Rows are points. The ring and each string are closed loops that go straight from each point to the next, and from the last back to the first. Before rounding, they use only three directions, however many columns there are. How many times does the string pass through the ring? Passing back the other way cancels.
In the rows, 128 means zero.

Ring (10 x 3):
[[122  82 133]
 [109 106 138]
 [109 136 137]
 [137 176 129]
 [152 188 122]
 [156 184 108]
 [144 165 103]
 [130 125 103]
 [130 102 109]
 [133  81 121]]
String (24 x 3):
[[147  96 105]
 [165 120 114]
 [120 129 115]
 [105 117 106]
 [ 90 112 107]
 [115 116 115]
 [145 111 120]
 [171  75 126]
 [159  52 136]
 [149 104 131]
 [132 122 126]
 [ 94 120 129]
 [ 76 117 140]
 [111 122 150]
 [137 128 143]
 [140 126 140]
 [ 91 108 151]
 [131 104 143]
 [139 112 131]
 [114 110 126]
 [101  87 126]
 [131  49 124]
 [122  70 114]
 [129  75 106]]
Times through: 2
String, 30 rows:
[[102 145  98]
 [129 167  94]
 [126 185  95]
 [108 150 114]
 [139 151 118]
 [152 159 119]
 [119 163 118]
 [132 198 120]
 [167 214 126]
 [178 210 129]
 [179 200 129]
 [170 176 125]
 [146 159 122]
 [109 157 117]
 [138 195 113]
 [123 170 112]
 [140 158 114]
 [162 151 115]
 [125 146 111]
 [104 145  99]
 [110 127  89]
 [153 109  98]
 [168 110 111]
 [133 124 117]
 [ 99 120 113]
 [111  92 105]
 [149  84 103]
 [167 108 110]
 [143 129 117]
 [106 133 110]]
Times through: 3

Ring, 6 rows:
[[108 143 188 136 151 133]
 [ 96 122 183 124 144 139]
 [109 118 155 130 139 135]
 [132 146 119 143 123 123]
 [136 168 124 148 121 118]
 [134 169 153 151 140 120]]
String, 27 rows:
[[ 74 145 217 114 137 141]
 [109 147 172 134 138 131]
 [136 140 154 152 157 125]
 [145 152 162 161 166 121]
 [150 161 151 163 159 118]
 [140 153 144 154 147 121]
 [151 175 129 161 137 114]
 [132 195 127 146 106 114]
 [114 170 144 134 112 123]
 [127 151 144 143 133 124]
 [150 149 124 158 144 119]
 [151 179 102 156 115 111]
 [131 189 117 143 100 115]
 [123 191 130 140 102 117]
 [143 183 127 155 125 114]
 [159 163 130 167 152 114]
 [132 149 149 148 144 124]
 [116 152 160 137 134 128]
 [129 146 159 147 150 126]
 [128 141 178 150 166 128]
 [ 91 143 208 126 149 137]
 [ 81 143 203 117 134 139]
 [ 67 132 223 109 140 146]
 [ 86 137 194 119 135 139]
 [107 138 173 132 141 133]
 [ 86 140 193 119 133 138]
 [ 74 138 214 113 137 143]]
Times through: 2

Ring, 6 rows:
[[120  94  90 143 111 155 133 102 135]
 [117 107  87 133 116 145 139 115 105]
 [147 109 116 116 148 131 131 128 111]
 [168 116 140 108 162 127 121 158 144]
 [179 125 154 109 159 134 110 190 193]
 [147 103 119 131 130 150 120 137 172]]
String (31 x 9):
[[115  87  84 150 104 162 132  90 145]
 [114  81  81 149 109 159 136  73 124]
 [129  91  97 137 125 149 132  95 125]
 [136 109 107 128 127 144 129 134 139]
 [129 119 102 128 118 146 131 149 138]
 [104 113  76 139  99 152 141 124 109]
 [100  98  68 143 102 152 146  89  88]
 [108  96  76 139 112 148 143  88  89]
 [112 119  83 128 113 141 143 132  90]
 [130 130 104 118 127 135 135 162 112]
 [138 118 110 120 134 136 132 145 121]
 [139 108 109 123 136 138 131 128 121]
 [132  90  98 128 138 138 137  86  93]
 [140  97 106 121 147 132 136 100  92]
 [156 117 127 107 158 124 129 145 111]
 [164 125 136 105 158 125 123 169 136]
 [157 123 131 113 147 133 122 168 150]
 [150  99 119 122 146 137 127 118 131]
 [167 100 136 114 164 130 121 126 138]
 [189 124 162  99 176 123 111 186 173]
 [199 144 176  92 177 121 105 232 201]
 [170 132 146 108 153 132 115 195 176]
 [153 114 125 120 142 138 123 151 152]
 [153  99 122 125 144 141 123 123 150]
 [177 115 151 115 156 138 109 174 198]
 [183 130 160 111 154 139 104 208 222]
 [168 130 145 115 144 140 112 198 200]
 [157 123 131 119 138 141 118 175 177]
 [141  96 111 132 132 148 126 115 148]
 [132  84 100 142 123 154 128  90 145]
 [122  81  90 149 111 161 130  82 147]]
Times through: 3
String (32 x 9):
[[186 137 164 106 158 134 104 222 220]
 [175 117 150 118 150 142 108 179 209]
 [150  97 120 130 138 146 121 124 162]
 [147 105 118 127 135 145 123 134 156]
 [151 116 124 125 133 145 120 161 174]
 [145 117 120 129 125 150 120 162 181]
 [121  88  91 150 106 164 128  98 162]
 [114  72  80 153 110 161 135  58 126]
 [125  85  92 141 121 152 133  83 124]
 [140 110 112 126 130 143 127 139 143]
 [123 117  96 133 111 150 132 145 141]
 [102 110  74 143  95 156 140 119 117]
 [ 98  95  67 146  99 155 144  85  96]
 [109  84  75 144 112 152 142  69  93]
 [130  95  98 133 128 145 133 101 118]
 [132 120 105 123 127 140 132 148 124]
 [129 123 101 121 126 137 135 148 112]
 [129 126 101 118 129 134 137 151 101]
 [143 120 116 118 137 136 129 153 131]
 [142 109 113 122 138 138 129 132 127]
 [149 121 121 113 144 131 128 157 127]
 [152 114 121 110 156 125 131 136 103]
 [153 101 120 114 158 128 131 114 104]
 [150  97 118 120 151 134 129 110 118]
 [153 105 123 119 149 135 126 129 133]
 [154  98 122 121 151 136 125 118 132]
 [177 113 148 106 169 126 117 157 155]
 [194 133 169  95 178 122 108 206 185]
 [202 149 180  90 177 121 103 245 209]
 [172 134 148 107 154 131 114 201 180]
 [164 124 138 113 148 135 117 177 170]
 [182 141 160 103 157 132 108 223 204]]
Times through: 3

Ring, 6 rows:
[[100 136  98 185 103  83 105 138 123  99 124 123]
 [112 145 111 173  92  93 136 144 124 125  95 124]
 [128 135 130 137 109 118 154 131 135 144  96 132]
 [145 108 154  86 148 157 160 103 155 155 127 144]
 [139 101 145  86 184 134 139  97 149 149 151 140]
 [115 116 113 138 168  88 108 115 129 120 152 127]]
String:
[[126 108 136 120 124 148 129 107 154 119 142 141]
 [126 100 127 103 207 102 111  97 138 132 172 133]
 [119 111 109 121 232  54 102 109 117 138 168 121]
 [115 121 106 138 199  58 107 119 116 133 151 120]
 [107 126  95 155 199  38  96 126 108 126 152 115]
 [114 128 108 150 164  70 116 127 119 130 133 122]
 [116 120 123 147 103 130 123 120 144 110 130 136]
 [118 122 123 144 114 122 127 122 140 118 127 134]
 [116 126 118 150 121 107 125 126 134 120 124 130]
 [108 127 117 170  69 133 120 129 144  96 120 135]
 [ 94 146  96 209  47  98 111 150 127  86 102 124]
 [ 97 158  88 206  94  50 118 159 104 115  92 113]
 [ 97 168  86 213  89  39 126 168  97 123  76 109]
 [111 141 117 176  57 122 137 142 136 111  93 131]
 [119 129 128 154  67 145 140 129 147 114 106 137]
 [123 147 121 156 100  98 156 144 123 147  81 125]
 [131 150 124 138 143  75 167 144 113 174  77 120]
 [128 128 130 129 135 111 147 125 133 146 111 131]
 [128 121 135 127 114 138 144 118 146 132 118 138]
 [128 121 132 126 132 123 141 119 140 136 122 134]
 [126 120 131 128 126 127 137 118 142 131 125 135]
 [148 100 166  79 115 198 164  95 173 143 128 154]
 [160  94 172  47 180 176 171  86 165 173 139 151]
 [149 103 152  68 208 128 155  96 145 172 142 139]
 [135 113 136 101 184 109 140 108 136 154 138 133]
 [139 107 137  85 221  98 138 102 133 164 150 132]
 [125 119 127 126 150 109 132 117 136 136 131 132]]
Times through: 3
